Each row is a point. A path goes straight from each point to the next, and from the last back to the first. The post is the endless flat space through its rows: a point in 2 columns, a line in 3, a plane in 4, and so on, so that a path can go around it. How many times does the path go around the post? Going back the other way cancels.

Post (1 x 2):
-0.06 0.12
Path (29 x 2):
0.41 0.01
0.09 -0.39
0.33 -0.10
0.41 0.23
0.17 0.13
0.02 -0.29
-0.49 -0.48
-0.37 0.12
-0.09 -0.08
0.26 -0.17
0.43 -0.19
-0.10 -0.19
-0.71 0.30
-0.28 0.86
0.12 0.49
0.54 -0.20
-0.03 -0.09
-0.61 -0.04
-0.48 0.33
-0.07 0.66
-0.40 0.22
-0.29 -0.18
-0.01 -0.66
0.36 -0.40
-0.13 -0.24
-0.71 0.16
-0.84 0.21
-0.43 -0.52
0.26 -0.23
Times around: 1

Post (2 x 3):
-0.37 -0.34 -0.25
0.33 -0.02 0.13
Path (27 x 3):
0.86 0.27 0.05
-0.39 0.20 -0.13
-0.87 -0.24 -0.01
0.00 0.06 -0.05
-0.06 -0.19 -0.30
-0.11 -0.73 -0.55
-0.36 -0.20 -0.56
0.36 0.58 0.23
-0.21 -0.12 -0.50
0.62 0.01 -0.05
0.49 0.29 0.10
0.14 0.40 0.47
-0.23 -0.45 0.07
-0.71 -0.79 -0.50
0.91 0.09 0.33
-0.12 -0.47 -0.03
-0.31 -0.28 0.16
0.07 0.28 0.34
0.10 -0.12 0.39
0.33 -0.32 0.39
0.20 0.11 0.22
-0.12 0.02 -0.21
0.40 -0.07 0.00
-0.55 -0.61 -0.44
0.21 -0.09 0.46
-0.41 -0.18 -0.16
-0.51 -0.04 -0.44
Times around: 1

Post (5 x 6):
0.00 -0.25 -0.27 -0.14 -0.13 -0.51
0.11 -0.10 0.23 -0.07 0.06 -0.13
-0.09 -0.35 0.30 -0.11 0.21 0.06
0.45 0.09 0.63 -0.39 -0.35 0.24
-0.21 -0.24 -0.01 0.29 0.33 0.31
Path (26 x 6):
0.03 0.12 -0.30 0.10 -0.09 0.03
-0.02 0.22 0.24 -0.05 -0.26 -0.14
-0.19 -0.65 0.13 -0.22 -0.28 -0.40
0.08 -0.63 0.39 -0.14 0.29 -0.48
0.06 -0.54 0.56 -0.31 -0.05 -0.19
-0.19 -0.48 -0.31 0.12 -0.25 0.06
0.70 0.12 0.27 0.45 0.09 0.48
0.52 0.12 0.44 -0.14 0.26 0.87
-0.10 0.07 -0.09 0.20 0.12 0.44
-0.28 0.02 -0.07 -0.31 0.33 -0.89
0.16 -0.21 0.19 -0.44 0.06 -0.60
0.05 0.67 -0.45 0.20 -0.11 0.36
-0.55 -0.40 -0.31 -0.05 -0.32 0.16
0.21 -0.29 0.17 -0.01 -0.60 0.89
0.14 -0.06 -0.55 0.20 -0.19 0.04
0.07 -0.42 0.54 0.03 0.43 0.56
-0.06 -0.62 0.26 0.15 0.35 0.52
0.00 -0.67 1.09 -0.50 0.95 0.01
-0.17 -0.33 0.54 -0.44 0.44 -0.16
-0.19 0.00 -0.73 -0.25 -0.46 -1.16
0.00 -0.20 0.87 -0.39 -0.37 0.54
0.35 -0.20 0.54 0.08 -0.22 0.40
-0.28 -0.84 -0.08 -0.13 0.51 -0.29
0.11 0.14 0.17 -0.30 0.09 -0.23
-0.12 0.06 0.00 -0.22 -0.33 -0.37
-0.17 -0.09 0.11 -0.37 0.12 -0.54
Times around: 3
